Each row of a before or after table is a point. One or more steps were done to the points. Then noise was added and the rows were shuffled. The steps act on columns, c1 being the first. What was done? A step turns or swaps two columns, mirrors them in a line or flattens them onto one, adds a multiple of one to another, or multiplies or shifts one. Angles are multiples of 10 degrees, from the lower column toward the higher: turns from -170 to 170, lines from 10 to 170 but not 90. Use the fewest steps. Two steps may share a column if one is a turn and the other turns, adds or multiplies; they go together, in the order done. Otherwise the lowest column goes first.
In the rows, zero is written as 128.

Before (10 x 3):
[[122 122 152]
 [152 107 151]
 [125 116 104]
 [126 117 117]
 [121 116 151]
 [140 121 148]
 [138 113  66]
 [149  69 157]
 [144 123 148]
 [133 100 150]]
After (10 x 3):
[[130 100 118]
 [144 101  67]
 [158 100 150]
 [125  93 151]
 [142 122 150]
 [125 108 152]
 [129  98 103]
 [141  67 150]
 [144 131 148]
 [168   7 157]]
Steps: turn c1 and c2 by 20 degrees; multiply c2 by 2.5

Before (14 x 8):
[[109  98 133 123 177 129 176 167]
 [126 133 108 153 128 134 197 134]
 [ 82 115 109 130 130 124 135 139]
 [131 118 121 125 126  77 173  82]
 [126 114 131 105 121 126 159 119]
 [156 162 110  42 169 169 136  30]
 [120 110  68 131 140 101 187 155]
 [117 116 126 160 153 141 150 124]
 [130 130 107 104 126 137 190 126]
 [120  97  82 168 134  99 141 141]
 [100  75  85 153 105 131 209 126]
 [124 199 123  73 151 142 142  69]
 [152 173 103  96 161 121 152  16]
 [163 113 113 151 112 116 129 132]]
After (14 x 8):
[[127  97 128  94 150  78 132 141]
 [ 88 116 130 125 129 104 131 139]
 [128 131 139 146 113 118 185 127]
 [165 115 132 120 154  94 125 132]
 [119 113 131 149 116 106 160 120]
 [115 115 129  88 130 121 150 124]
 [107 115 137 129 127  57 174  80]
 [107 163 133 168  41 147 132  30]
 [133 108 135 119 123  81 180 152]
 [101  79 142 124 164 112 199 124]
 [125  99 138 102  90 105 176 162]
 [129 134 135 106 145 110 194 137]
 [ 97 172 129 134  80 102 149  17]
 [ 92 198 131 159  77 120 141  69]]
Steps: add 0.5 times c8 to c1; flatten c3 and c7 onto the line at 80 degrees; turn c4 and c5 by 140 degrees; shift c6 by -20

Before (11 x 11):
[[113 134 144 104 161 115 163 125 157 132 106]
 [116 130 149 115 117 105  87 122 156 157 132]
 [122 128 118 105 128 108 157 157  94  96 127]
 [ 95 158 249 139 110 102 163 117 153  99 106]
 [137 119 128 135 132 104 140 113 120 112  92]
 [111 162 121 158 122 127 163 114 157 117 110]
 [ 97 156 130 105 111 143 165 112  27 130  95]
 [ 91 129 152 117 130 147  94 157 154 105  96]
 [123 140 127  95 111  96 166 136 147 106  86]
 [ 98 164 174 100 140 107  23 120 140 111 129]
 [198 154 122 132 123 128 159 154 161 100 104]]
After (11 x 11):
[[126 142 125 109 108  97 196 136  95 108  87]
 [ 90 133 154 105 145 139 126 155 112 107  99]
 [112 135 145  99 101 148 192 121 106 133 101]
 [138 119 125 136 108 117 170 111 138 110  94]
 [ 95 155 132 230 148 118 196 113 103 130  92]
 [100 165 171 116 104 122  55 117 100 115 130]
 [121 126 116 165 108 119 184 157 109  92 124]
 [114 129 144 100 113 105 117 123 117 153 132]
 [ 96 159 251 104 114 100 196 118 140 100 103]
 [199 154 125  98 133 123 187 151 129  97 104]
 [112 160 120 102 132 118 195 111 161 117 110]]
Steps: turn c4 and c9 by 90 degrees; mirror c5 and c6 in the line at 60 degrees; shift c7 by 30

Before (13 x 14):
[[161  96  81 119 152 115 118  97  98  98 144 134 160 135]
 [120  88 117  58  78 117 123 155  98 205 136 179 131 140]
 [ 76  61 103  57  76 120  70 139 134 155 124 146 168 144]
 [ 63 106 123  57 137 145 118 104 104 184 139 176 125 140]
 [132 137  95 116 140 134 145 139  93  84 122 107 186 109]
 [152 141  58 153 137 142 174 110 134 163  85 121  97 112]
 [132 163  34 118 198 108 161 134  92 200  97 111  82 129]
 [127 130 110 156 138  98 122 135 101 101 106 141 150 157]
 [138 138  58 147 163 118 138 148 109 145 109 140  75  71]
 [148 157 105 119 114 121  96 113 102 113 137 104 131 131]
 [142 165  58 157 191 139 140 143 128 208 133 138 116 112]
 [105  84 148  48 132  99 119 130 150 174 127 142 140 125]
 [151 131  70 121 130 139 141 163 137  94 135 129 109 152]]
After (13 x 14):
[[ 78 118 121 200 137 144 130 189 104 102 136 175 173 130]
 [161 149  35 139 198 107 125 202  93 135 103 110 161 128]
 [102  62 149 209 134 101 127 174 151 129 123 143 136 142]
 [ 63  56 104 199  75 121 128 156 134 140 113 144 131 126]
 [111 109 110 101 136  96 122  99 100 136 106 143 111  95]
 [120  83 117 202  79 118 130 207  96 155 138 177 131 126]
 [165 151  56  99 139 144 121 163 135 108  90 122 135 139]
 [154 140  69 139 131 138 128  94 140 164 136 127 129 108]
 [144 152 105 136 114 123 127 115 105 113 132 103 117 126]
 [ 94 140  98 136 142 132 126  82  92 140 122 107  80 148]
 [131  87  82 139 151 113 132  97  97  98 144 135  83 123]
 [170 129  57 100 163 115 126 144 106 149 110 141 161 182]
 [146 172  58  97 192 140 131 208 129 138 135 137 131 140]]
Steps: mirror c1 and c13 in the line at 160 degrees; add 0.7 times c6 to c2; turn c4 and c14 by -170 degrees; flatten c7 and c11 onto the line at 80 degrees; swap c8 and c10

Before (12 x 24):
[[103 144 116 136 146 150 187  85 135 105 146 156 147 174 105 119 112 113
  162 163 178 145 156 143]
 [110 209 155 111  98  83 100 114 106 152 199 152  75 137  89 163 133 121
  163 108  97 154 105 124]
 [113 155 151 113 102 108 161 140  71 143 163 126 150 152 115 184 124 138
  157 135 112 175  80  97]
 [ 97  89 107 147 128 117 166 115 130 130 120 144 152 124 108 109 152 140
  140 172 130 145 140 124]
 [159 146 104 170 126  88 161  60 123  93 111 133 146 148  50 149 131  96
  147 141 129 102 159 206]
 [134 113 100 130 120 107 145 134 118 166 108  87 161 141 128  95 107 120
  100 118 145 131 132 108]
 [109 183 165  84 130  88  96 124  93 110 160 119  88 162 119 191 139 122
  225 113  99 149 112 158]
 [163 101 115 157 129 108 140 127 114 105 137 125 157 128  99 102 113 133
  145 125 148 186 176 125]
 [160  91 134 133 127 132 145 103 118 173 131 134 166 148 120  95  95 200
  179 144 139 173 148 142]
 [188 132 210 194  54 158 110 126 173 179  94  59 105  57 131 111 109 113
   90  79  95 166 174  93]
 [128 139 173  82  56 109 134 116 128 111 192 143  75 151  90 180 135 113
  148  85  92 139 108 147]
 [191 119 180 160  43 131 156 137 114 168  86 115  82  99 123  76 123 107
  108 112 121 150 171 106]]
After (12 x 24):
[[148 145 105  97 126 144 162  60  99  94 110 134 145 149  52 149 131  96
  146 141  84 102 111 207]
 [130 156 152  94 103 156 161 139 177 141 162 126 150 152 116 184 124 137
  156 134 131 175  88  97]
 [141  92 133 117 128 105 146 103 131 172 131 134 167 148 119  94  95 201
  178 143 106 171 130 142]
 [173 120 181  98  44  98 156 137 113 169  85 117  83  99 124  75 123 106
  107 113  97 151 177 105]
 [191 132 211 120  55  89 111 124  48 179  96  59 104  57 130 110 110 113
   89  80 128 167 173  92]
 [117 113  99 119 120 133 144 134 133 166 109  88 160 140 127  95 107 119
  100 118 102 129 137 108]
 [140 208 156 122  99 185 100 114 156 153 199 154  74 136  88 164 133 121
  162 106 125 156  95 124]
 [135 101 115  98 128 119 139 127 115 106 137 124 156 128 100 101 112 132
  143 126  84 187 175 125]
 [138 183 164 129 129 181  96 123 184 111 160 118  89 161 120 190 140 123
  224 115 128 149 110 157]
 [ 73 143 115 127 148 103 189  86 117 106 145 157 147 176 104 119 111 114
  161 163 133 146 125 143]
 [107  89 108 118 128 151 166 114 112 129 121 145 151 125 108 109 151 140
  139 170 139 146 131 125]
 [155 138 172 157  54 158 133 116 165 111 192 145  74 150  92 179 135 113
  148  86 133 138 100 146]]
Steps: turn c1 and c21 by 50 degrees; turn c6 and c21 by 140 degrees; turn c4 and c9 by -130 degrees; add 0.7 times c8 to c23

Before (9 x 48):
[[149 131 121 114 128 117 120 124 132  98 122 124 147 141 136 142 133 150
  154 142 116 149 109 147 114 108 144 130 115 109 141 135 108  96 144 138
  114 102 101 103 143 140 117 115 143 151 142 117]
 [141 134 132 135 115 125 129 104  89 135 149 103 131 132 138 142  87 141
  128 126 147 122 140 135 152 124 147  98 119 152 109 115 118 133 109 122
  154 124 125 146 134 146 108 128 118 138 122 158]
 [100 114 143 137 149 106 148 102 109 144 126 106 139 128 107 154 105 106
  127 147 162 126 173 114 117 149 128 103 132 109 143  97 145 139  98 118
  154 131 137 141  96 117 127 138 113 163 121 125]
 [161 136 115 123 125 139 115 134 145 124 122 143 159 109 141 117 121 134
  140 129 122 139 134 140 131 100 152 127 107 101 128 116 122 111 151 132
  116  98 102 109 149 149 136 135 129 126 143 115]
 [107 111 137 156 160 102 148 101 129 130 139 111 120 127 115 136  80 105
  111 157 154 107 140  94 132 150 123 117 149 110 141  98 143 135 116 115
  146 123 134 118 105 116 124 147 139 165 119 136]
 [157 139 117 135 125 122 128 122 128 100 112 147 138 147 139 114 143 142
  135 117 141 157 120 142 127 121 138 141 107 113 127 134 109 115 128 147
  131 115 109 108 144 130 143 135 143 137 131 116]
 [144 133 134 121 109 159 127 127 126 119 110 118 152 125 144 112 134 140
  147 104 123 132 119 139 149  94 155 124  97 119 121 128 109  89 132 115
  117 117 116  94 144 135 109 120 145 132 118 131]
 [134 108 130 142 133 100 155  99 112 149 144 100 119 129 108 152 109 128
  111 150 129 116 154 116 135 151 131 129 149 106 139 103 138 148 115 113
  161 149 150 137 111 111 118 139 116 149 130 131]
 [131 129 136 117 103 155 137 130 131 117 120 129 154 146 147 128 116 143
  130 122 125 112 139 143 163 127 152 104 124 140 108 123 107 134 128 120
  123 121  98 120 128 148 122 114 130 119 152 127]]
After (9 x 48):
[[149  94 121 112 128 117 120 139 132  98 122 124 146 141 144 143 139 149
  154 141 116 149 109 146 115 108 123 129 115 110 140 135 108  96 144 138
  114 103 101 103 143 140 117 115 143 152 120 128]
 [100 150 143 136 149 106 148 139 109 145 126 106 140 128 138 154  72 106
  127 146 162 125 174 113 116 149 158 103 132 109 143  96 146 138  98 118
  154 130 136 142  96 117 127 138 112 154 121 105]
 [107 155 137 156 160 103 149 130 129 129 139 112 120 127 131 135   8 104
  111 157 154 107 140  94 132 149 154 118 149 110 142  98 143 135 117 116
  146 124 133 118 104 117 124 146 138 158 121  99]
 [141 140 132 135 115 125 130 107  90 134 149 103 130 132 143 142  27 142
  128 126 145 122 141 136 151 125 116  98 120 152 109 115 118 134 109 120
  154 124 125 146 134 147 107 128 118 140 140  96]
 [157 117 118 135 126 122 128 141 129 100 111 147 138 147 135 113 165 142
  134 117 142 157 121 142 127 121 118 141 106 112 127 134 109 116 129 147
  132 115 109 108 144 131 143 136 144 140 136 127]
 [134 130 130 143 132 100 156 135 112 150 144 101 119 129 140 152  80 128
  110 151 130 116 155 116 135 152 150 130 149 106 140 104 138 147 114 112
  162 149 151 136 111 110 118 139 116 142 107 100]
 [144 149 134 120 110 160 127 126 126 119 110 118 152 125 149 111 143 140
  147 103 124 132 120 140 149  94 106 124  97 118 123 129 109  89 133 115
  117 117 116  93 143 135 109 121 145 136 142 127]
 [131  71 137 119 103 156 136 128 130 117 120 129 155 147 143 127  99 142
  129 123 126 112 139 143 162 127 100 103 125 139 109 123 107 134 129 121
  123 120  98 120 128 148 121 115 130 126 109 130]
 [161  90 115 123 126 139 115 138 146 125 121 143 159 109 147 117 112 133
  139 129 121 139 134 140 130 101 107 126 107 101 128 116 123 111 151 133
  114  97 101 110 149 148 135 134 129 130 124 137]]
Steps: multiply c47 by 2.5; turn c2 and c47 by 110 degrees; turn c8 and c48 by 110 degrees; turn c15 and c46 by 20 degrees; turn c15 and c27 by -110 degrees; multiply c17 by 2.5

Before (8 x 64):
[[135 101 105 152 103  89 114 168 212 120 165 111 158 131 126 120 151 134
  132 110 141 116 144 129 126 100 156  95 156 159 176 138  98 146 123 142
  131 124 131 112 131 126 139 119 138 129 105  91 194 129 122 130 165 109
  124 120  91 109 143 101 115 122 133 101]
 [103 117  85 148  70  90 124  89 141 149 121 113 138 126 117 128 145  95
  167  83 138  90 161  15 131 109 141 134  60 135 116 129 145 101 120 167
  143 122 129 144 133 113 133 120 123 101 139 123 113 136 112 122 147 157
  133 107 117 156 126 104 150 103 141 138]
 [135 125  83 118 163 169 119 166 138 153 121 137 133 142 133 133 159 149
  138 148 129 112 130 141 104 196 128  36 151 148 115 148 114 145 120 141
  128 126 137 199 146 117 100 137  99 106 120 119 131 123 141 121 125  95
  143 159  81 154 122 124 112 160 158 198]
 [ 88 104 120 158 143 108 134 129 139 150 117 112 132 158 116 120 143 146
  140 137 131 113 134 129 107  92 115 139 134  15 163 130 149 134 125 158
  153 103 126 114  90 121 134 116 103 101 124 123 145 122 136 119 124 202
  151 100  90 135 147  88 154 116 153 123]
 [129 107  83 104 152 143 139 141 137 112 119 136 130 155 139  84 127 144
  130 125 122 122 114 125 146  95 148  79 154 140 158 145  98 141 126 152
  162  95 139 129 151 114 128 111 116 126 161 102 115 126 142 154 127 123
  133 139  94 156 126 125 133  93 153 115]
 [133 101  90 117 163  93 120 117 153 128 117 142 139 127 136 107 135 147
  140 145 111  88 159 145 104 117 158 137 131 170 162 113  89 110 137  39
  153  98 136 126 151 129 150 144 149 101 121 127 137 137 141 124 135  93
  171 106 100 146 142  61 155 135  87 107]
 [101 101 198  98 150 136 136 147 152 166 163 107 145 131 135 102 128 137
  157 137 143 123  94 155 116 119  95 146 162 150 157 143 143 133 142 162
  111 123 142 112 147 132 141 151 114 133 142 129 108 131 139 121 116 114
  126 249 174 107 131 117 141  92 155 113]
 [125 117 135 161 119 146 137 103 183 137 128 117 206  89 113 124 156 113
  137 126 113 101 100 148 142 121 144 149 155 163 133 148  94 131 123 116
  165 127 146 122 102 140 114 134 107 122 111 135 126 179 131 111 123 122
  166 111 104  83  87 122 107 107 157 130]]
After (8 x 64):
[[137 101 101 150 106  89 115 169 210 114 163 116 141 133 138 119 175 136
  132 106 140 117 146 126 118  98 152 112 150 152 178 136  95 114 110 148
  127 126 133 147 102 128 141 120 135 128 104 111 192 126 123 126 163 110
  126 125  88 106 141  94 121 123 133  93]
 [101 104 199 101 149 133 136 145 152 169 164 109 129 130 120 101 130 135
  157 140 146 120  93 158 128 118  96 116 161 146 154 145 139 115 127 158
  111 123 143 137 146 135 140 153 115 132 142 139 110 131 138 120 115 115
  126 250 172 106 130 118 144  93 154 114]
 [103 117  85 143  69  87 122  90 136 148 123 109 137 129 105 130 163  92
  168  78 134  89 159  18 129 109 138 126  59 133 113 130 142 144 119 168
  145 124 130 100 137 116 137 120 122 101 142 122 108 135 112 122 147 158
  129 109 112 158 125 110 133 104 142 137]
 [136 124  84 117 159 169 118 168 138 151 122 136 136 141 145 128 190 145
  139 146 128 112 130 143 121 195 127  80 154 148 118 150 114 200 123 141
  129 127 135 145  46 117  99 134  95 107 123 139 130 122 139 116 124  93
  143 157  82 153 124 122 124 160 160 194]
 [ 89 102 121 158 142 105 132 130 139 154 120 110 130 161  97 121 156 144
  142 137 132 114 139 126 120  90 118 167 134  17 164 130 148 114 123 158
  156 105 127 136 127 122 134 118 104  99 116 141 144 122 139 124 124 204
  148 101  88 140 151  88 135 112 154 126]
 [122 118 133 164 124 149 136 106 184 136 126 115 168  87 133 121 186 115
  139 130 112  99  97 149 134 122 149 159 152 163 132 142  93 119  83 117
  168 126 146 130 139 140 115 128 107 123 112 124 125 180 130 109 118 119
  166 108 103  82  85 122 104 103 160 127]
 [133  98  90 118 167  92 122 118 151 127 117 147 130 127 110 106 143 144
  140 147 110  88 161 145 121 117 156 108 136 172 163 115  92 124 127  37
  153  95 134 109 143 127 149 146 148 104 122 144 140 140 140 127 136  93
  170 104  99 143 136  60 153 134  86 109]
 [130 107  84 106 154 146 143 146 138 110 119 134 130 156 132  87 126 143
  133 127 126 123 115 125 127  95 153  93 157 140 157 142  99 131 124 153
  163  95 140 143  87 113 132 111 115 125 165 102 117 125 144 155 127 124
  135 138  93 158 129 125 136  90 156 112]]
Steps: flatten c13 and c35 onto the line at 130 degrees; turn c15 and c61 by 50 degrees; multiply c17 by 2; turn c25 and c48 by -50 degrees; multiply c25 by 0.4; turn c28 and c41 by 70 degrees; swap c34 and c40
